Rows are points. Any point is a mix of the corners, with weights that add up to 1. It lies inside the corners' shape when no weight is negative. Is each point inside? If not, which corners have a negative weight?
In the rows, zero is written as 128.

Corners:
(1): [115 161]
(2): [103 113]
(3): [134  71]
Points:
[115 156] => inside
[125  86] => inside
[119 136] => inside
[110 158] => outside (3)
[122  89] => inside

Corners:
(1): [129 127 120 110 160 160 129 113  96]
(2): [140 159 106 120  85 108  74  78 165]
(3): [129 150  61 102 102 127 110 131 113]
(4): [ 90  97 110 103 176 163 135 152 112]
(5): [172 129 142 177 135  72  89 102 168]
(6): [124 117 131 104 120 139 160 135 127]
(7): [142 102 156 149 102 104  84 114 129]
(8): [104 122  96 148 131 158 130 128 122]
(9): [ 65 149 111 110 154 154 145 145  93]
(10): [ 95 103 106 126 152 123 151 108 109]
Points:
[120 116 119 132 136 120 124 114 127] => inside
[128 128 119 125 122 129 112 118 132] => outside (10)
[ 71 117  75  79 152 180 177 147  76] => outside (2, 5, 7)
[110 123 110 135 126 129 124 125 130] => outside (1)
[ 95 119 103  92 170 154 185 147  94] => outside (2, 7, 8)

Corners:
(1): [141  88  94  90 176 130 142 161 138 170 178 118 113 120 145  99 169  90
 157 160]
(2): [137  97 126 145 160  91  95 158 167 101 133 166 172 123 113 126 107 110
 107  94]
(3): [ 93 143 125 153 143 130  93 144 104 158 151 106  91 108  98  88 115 161
 143 139]
(4): [120 138 160  66 111 125 139 105 141 180 113 112 121 146  98 103 120 151
  96 138]
(5): [ 88  75 180 114 138 127 154 106 101  94 136 140  97 119 152  99 125  97
 135 110]
(6): [160  92 123 122  98 129 110 116 101 170  91  95 133 105 166 128 127 147
 111 119]
(7): [134 115 109  76 148 114 100  90 103 141 131 120 158 164 150 141 174 129
 105 170]
(8): [152  93  94 142 115 104 105 148 106 177  99 170 162 153 126 130 133 110
 184 153]
(9): [164 106 176 155  92 138  94 147 119 105 102 168  88 128 159 160 121  95
 117  87]
(10): [105 132 114 112 109 132 128  95 124  90 150 144  96 133 153 117  93 147
 132 151]
(11): [153 151 164  83 102 141  91 156 103  99 142 105 143  95 107 101 120 121
 110 118]
(12): [131  85 108  95  88 162 120 104 118 121 139 185 141 130 161 163 171 157
 181  97]
(13): [122 125 140 130 107  98 120 142 133 109 111  81 110 151 102  99  99 126
 126  93]
(14): [ 98 106 105  83 166 155 133 151 132 136 124 177 165 147 161 174 145 149
 188 156]
(15): [ 96 124 167 134 107  97 107  78 166 158 168  83 101 104  95 179  92 142
 132 157]
(16): [139 160 100 115 166 117  68  77 142 184 111 109 139 115 107 121  90  94
 129 115]
(17): [155 147 168 143 115  92  85 160 112  89 148 142 115 120 175  93 109 125
 136  86]
(18): [121 156 130 149 129  79 131 111 145 159 139 107 115  89 138 134 146  72
  97 137]
(19): [129 110 158 107 115 119  85 135 185 141 121 107  90  77 130 115 183 117
 136 177]
(20): [147 117 177 165 149 160 164 142 173 103 116 163 146 152 115  87 160 122
 158 144]
(21): [ 97 144 109 107  99 146  60  91 117 171 153 135 166 153 172 154  94  98
 124 124]
Points:
[121 129 136 109 130 122 112 119 133 131 143 117 131 118 131 114 126 128
 131 131] => outside (8, 9)
[119 114 134 109 133 129 120 129 126 137 128 137 131 129 141 130 129 130
 142 133] => inside
[140 122 111 123 169 100 106 145 132 183 105 112 161 123 143  92 155  94
 125 135] => outside (9, 10, 11, 12, 15)
[126  98 134 116  97 129 108 139 114 174 127 115 106 104 134 145 134 120
 145 129] => outside (2, 7, 10, 16, 17, 20)
[ 87 101 149  55 152 178 158 107 134 127 145  88  93 125  99  95 152 208
 171 181] => outside (2, 8, 9, 17, 18, 21)
[126 120 151 117 116 129 114 131 128 120 139 125 116 118 139 123 130 130
 125 122] => outside (8, 16)
[ 75 154 141 108  89 106  93  75  95 143 132 116  79 138 142 145 100 130
 134 128] => outside (1, 2, 6, 11, 20)
